Rows are points. The points of each table are mixes of a few directions, plus a little noise. How many directions does each table use, and how many do they share? Where both have some left over, give the other angles between the two spaces (their principal angles), to ten degrees, smallest first.

First, 4 rows:
[[-0.6  3.5]
 [-1.0  6.1]
 [ 1.5 -8.5]
 [ 0.3 -0.8]]
Second, 4 rows:
[[-1.0  3.8]
 [-1.1  6.6]
 [ 1.1 -7.2]
 [ 0.4 -3.1]]
Directions: first 1, second 1, shared 1

First, 5 rows:
[[-1.1  0.5 -0.6]
 [-2.1 -4.7 -8.1]
 [ 3.0  0.3  3.9]
 [-0.1  6.4  7.7]
 [ 0.2 -2.5 -2.8]]
Second, 5 rows:
[[ 2.1 -2.2 -0.4]
 [ 2.2  4.0  7.3]
 [-2.4  2.9  0.7]
 [ 1.7 -0.2  1.8]
 [-3.7 -4.5 -9.8]]
Directions: first 2, second 2, shared 2

First (5 x 4):
[[-5.7 -1.5  1.3 -6.6]
 [ 6.0  5.6  7.0 -1.0]
 [-2.5  0.8 -0.9  0.6]
 [ 2.0 -5.3 -6.4  5.0]
 [ 0.1  0.4 -1.1  2.1]]
Second, 8 rows:
[[-1.1 -5.5 -4.0 -0.4]
 [-2.7  8.8  2.0  4.4]
 [-0.3  6.3  5.4 -1.5]
 [-0.6  2.8  0.0  2.4]
 [-3.2  4.4 -0.9  3.8]
 [ 7.4 -6.5 -0.2 -1.9]
 [ 1.7 -8.7 -2.4 -4.3]
 [-1.2 -1.6  0.1 -2.5]]
Directions: first 3, second 3, shared 3

First (7 x 6):
[[-2.3  3.8  1.5 -2.0 -0.4  2.6]
 [-4.3  1.9 -1.5  2.3 -1.4 -5.1]
 [ 6.9 -7.2 -2.8  3.2  2.5 -5.7]
 [-0.7  4.5 -0.6 -1.1  1.9 -2.5]
 [-1.3 -8.4  0.5  4.3 -4.9  1.4]
 [ 6.1  5.0 -0.2 -4.9  6.3  0.8]
 [-4.8  0.5  3.5 -1.8 -4.1  8.6]]
Second:
[[ -0.3   0.2  -4.8  -5.7   3.4   5.5]
 [  0.6   1.6   3.6   1.8  -2.8  -4.5]
 [  3.9   2.5   1.0   0.7  -3.3  -5.1]
 [ -0.5  -6.4 -10.3  -0.5   5.2  11.1]
 [  0.7   4.0   3.6  -2.3  -2.0  -4.6]
 [ -1.7  -0.4   5.1   4.1  -2.2  -3.6]
 [ -3.3  -1.6   1.7   1.6   1.1   1.8]]
Directions: first 3, second 3, shared 0; angles 30, 50, 60

First (10 x 8):
[[11.6  3.6 -4.2 -2.4 -7.1  3.0 -4.5 16.4]
 [-0.4  1.7  1.5 -3.1 14.2 -7.2  0.8 -3.7]
 [ 1.4 -0.1  0.0 -0.9 -2.5  1.3  0.3  0.3]
 [ 2.6 -0.4  0.1 -1.6 -5.2  2.6  0.7  0.4]
 [-6.4  0.0 -1.3  6.2  5.1 -2.6 -2.4  1.6]
 [-5.2 -1.7  0.9  2.8 -0.4  0.4  1.0 -4.6]
 [ 1.1 -0.9  2.5 -4.3  0.4 -0.1  3.3 -6.8]
 [ 2.4  0.8 -0.5 -1.1 -0.5  0.2 -0.5  2.3]
 [-2.7 -1.2  1.3  0.2  0.4 -0.1  1.6 -4.8]
 [-4.4 -1.6 -0.4  4.3 -4.3  2.3 -0.3 -1.0]]
Second, 10 rows:
[[-2.8 -6.3 -1.0 -4.7  7.2  0.0  1.8 -0.5]
 [-0.3 -5.2  2.8 -8.2  6.9 -2.1  9.4 -1.4]
 [-1.9 -1.6 -3.0 -0.7  1.5 -0.7 -0.6 -1.8]
 [ 1.4  8.2  0.3  3.0 -7.2 -4.7  1.4 -1.7]
 [ 5.0  2.0 -2.1  1.6 -5.0  1.9  1.6 -4.1]
 [ 2.4  0.6 -1.9  5.7 -3.8  5.7 -7.1  1.2]
 [ 0.0 -1.3 -0.1 -2.4  1.7 -1.0  3.2 -1.1]
 [-7.3  0.2  0.7  3.6  3.2 -0.6 -9.7  6.8]
 [-1.5  0.9 -5.3  2.7 -1.5 -0.3 -4.2 -2.6]
 [ 4.8  3.1  8.9 -0.1 -3.1  2.0  3.6  5.1]]
Directions: first 3, second 4, shared 0; angles 30, 40, 70
